Every row gives one point. The points of each table are mixes of a few directions, plus a little noise. Count the directions of each table, and those that both share. Where both have some left over, give the other angles between the two spaces (their principal angles), to ten degrees, smallest first.

First (6 x 3)
[[-55  33  26]
 [-52   1   7]
 [ 56 -57 -41]
 [  2  36  22]
 [ 43   4  -2]
 [  6 -18 -12]]
Second (6 x 3)
[[ 18   7   2]
 [ 89 -49 -40]
 [-31  27  20]
 [ -9   2   2]
 [-65 -12   0]
 [ -2  25  16]]
Directions: first 2, second 2, shared 2

First (10 x 8)
[[-17  59 -19 -26 -32  31  14 -18]
 [ 62 -33   0  25   4 -19 -69 -10]
 [ 38  12  -4   2 -15  -1 -54 -19]
 [ 47  31   9  -3 -24  -7 -88 -30]
 [ 14 -55  35  24  34 -42 -30  18]
 [-61 -14 -26  -6  14  25 117  28]
 [-18 -20  39   4  24 -30  -6  15]
 [-19  62 -25 -28 -34  37  22 -18]
 [-27 -45   6  12  31 -10  53  28]
 [-18   2 -16  -4  -1  15  40   6]]
Second (10 x 8)
[[-19  -6 -27   9   7   8 -24 -21]
 [  4   1   6  -2  -2  -2   5   4]
 [-11  -3 -16   5   4   5 -14 -12]
 [-13  -4 -19   6   5   6 -17 -14]
 [ 42  13  60 -20 -17 -19  53  46]
 [-29  -9 -41  14  11  13 -36 -32]
 [-62 -19 -88  29  24  28 -77 -67]
 [-20  -6 -29  10   8   9 -25 -22]
 [ 44  14  63 -21 -17 -20  55  48]
 [ 64  20  92 -30 -25 -29  80  70]]
Directions: first 3, second 1, shared 0; angles 70

First (11 x 12)
[[ 32 -93  12  33  41  50  -2 -16 -30 -27   7   8]
 [ 21 -63 -27   9  13 -12   4   2  60  21   9 -28]
 [  2 -17 -32 -28 -15 -25  22  12  46  30 -18 -50]
 [ 28 -69  17  52  43  38  -5  -5   6 -15  37  25]
 [-26  80  21  -7 -16  -9 -45 -28 -74 -35 -12  53]
 [-14  45   9  -1  -9 -10 -21  -9 -22 -11   0  26]
 [ 15 -54 -29 -12   2  -9  11   1  36  17 -13 -40]
 [ -3  12   1   6   1  -9 -37 -25 -25 -20  -2  29]
 [-23  72  43 -10 -15  31  45  36 -39   1   3   7]
 [-17  36 -50 -53 -42 -69  -7  -2  48  33 -35 -45]
 [-14  52  37  10  -3  24  35  34  -5   7  24  14]]
Second (10 x 12)
[[  15  -39  -29   23    0   -6   -7   -3   85   54   25  -42]
 [  11   -8    5    0   -5    0    5   13   64   35   10  -27]
 [   7  -13   -6    7   -1   -1    0    3   41   25    9  -19]
 [ -10   30   25  -33  -13   17    4   -3  -67  -26  -37    5]
 [   9  -50  -49   24   -2    0  -18  -26   46   48   11  -48]
 [ -24   24   -4   13   25  -13   -5  -12 -121  -90    1   89]
 [   2  -15  -15   -4  -10    9   -7  -15    4   21  -11  -32]
 [ -14   72   69  -26   12   -6   26   42  -66  -78   -6   85]
 [   1   16   21  -19  -10    9    8    9    2    4  -14  -10]
 [   2  -17  -19   15    5   -6   -6   -8   13    8   12   -3]]
Directions: first 4, second 3, shared 1; angles 40, 40

First (11 x 24)
[[  26  -24   -3   62   -8  -18   67  -19   -5  -21   71  -11   16   20
     1   -1   29   27   25  -77  -70   37  -52    4]
 [  -9  -25   28    5   20   43  -63    4  -15  -27  -29   -3  -19  -17
   -22    8   -7   -6  -15   -5   62  -32    1   -7]
 [ -10   21   -9  -25   -5   -8   -8   12    6   23  -18    6    2   -7
     7   -4  -10   -7   -5   37   11   -4   23    1]
 [ -14   31   -6  -85    4    3  -43   -4   17   16  -74   13  -17    3
    10    4  -30  -34  -19   77   36  -30   51   -3]
 [ -49  -11   17  105    1   39  -70  113  -46   51   34  -10   21 -102
   -35  -21    9   40  -15    9  116  -12    8    1]
 [  30  -10   -6   -2   -4  -21   57  -48   12  -30   26   -3    1   45
    11    7   13    1   18  -44  -74   22  -31    1]
 [  -6  -28   16   76    4   20  -11   31  -25   -5   42  -11    9  -32
   -20   -5   17   27    3  -43   26    4  -27    0]
 [  19    5   -6  -51    1  -14   23  -49   20  -23  -22    5  -11   43
    14   10   -7  -20    4    1  -43    1    0   -1]
 [  -4   14  -15   17  -13  -20   27   20    0   29   26    0   17  -10
     7  -10    6   12    7    6  -17   19    1    5]
 [  21    6   -3  -77    6   -9   11  -62   26  -32  -44    7  -20   52
    16   15  -14  -32    0   12  -39   -9    8   -3]
 [  -3   20  -13  -26   -7  -15    9    1   10   18  -11    5    3    4
    11   -3   -7   -7   -1   27   -9    3   16    2]]
Second (11 x 24)
[[ -56   42  -38   35  -32  -29   33   72  -11  121   44  -15   69  -63
    14  -27  -21   13    3   63   -3   15   34   23]
 [  14  -12  -16   -6   -9   -8   57  -15   -7   39   27   16   -2   46
    22    1  -17   11    1    2 -105    7   -7    7]
 [ -12   26    3   43  -12    6  -13   59    9   24    0   -2   -5  -61
    -8  -21   31   10  -12   13   57    3   24  -14]
 [ -36  -10  -21  -41    5   -5  -22    8  -40   62    4   11   35   22
    10   10  -70    3    2   60  -18  -14    9   32]
 [  20   12    8  -29   11  -12  -40   -6   13  -62  -31   13  -27    8
    -9    8   21   -2    5   -5   62   10   -5   -9]
 [  53    9    9  -36    5  -14    9  -40   36  -79  -31   19  -54   42
     4    8   41   -7    3  -31   -8   16  -10  -24]
 [  -4  -22   21   -5    7   25   24  -81   21  -43  -13  -50   22    3
    -5   11   -7  -47    3  -48  -25  -26  -13   -1]
 [  27    9    7   59  -14   17   20   63   10   25   12   28  -52  -26
     2  -24   53   33  -24   -7  -13    8   16  -32]
 [   9  -36   30   27   19   17  -11  -59    3  -91    8  -39   12    1
   -25   16   18  -17   18  -84   30   -3  -47   -1]
 [ -22  -15    6  -39   15   20  -42  -18  -17    4  -30   -4    9    8
    -4   13  -44  -19   -7   29   21  -31    9   12]
 [   7   -3   -9   -8    4  -15  -14   16  -17    0   11   23   -7   20
     1    4   -6   22    7   10    3   15  -11    8]]
Directions: first 3, second 6, shared 3
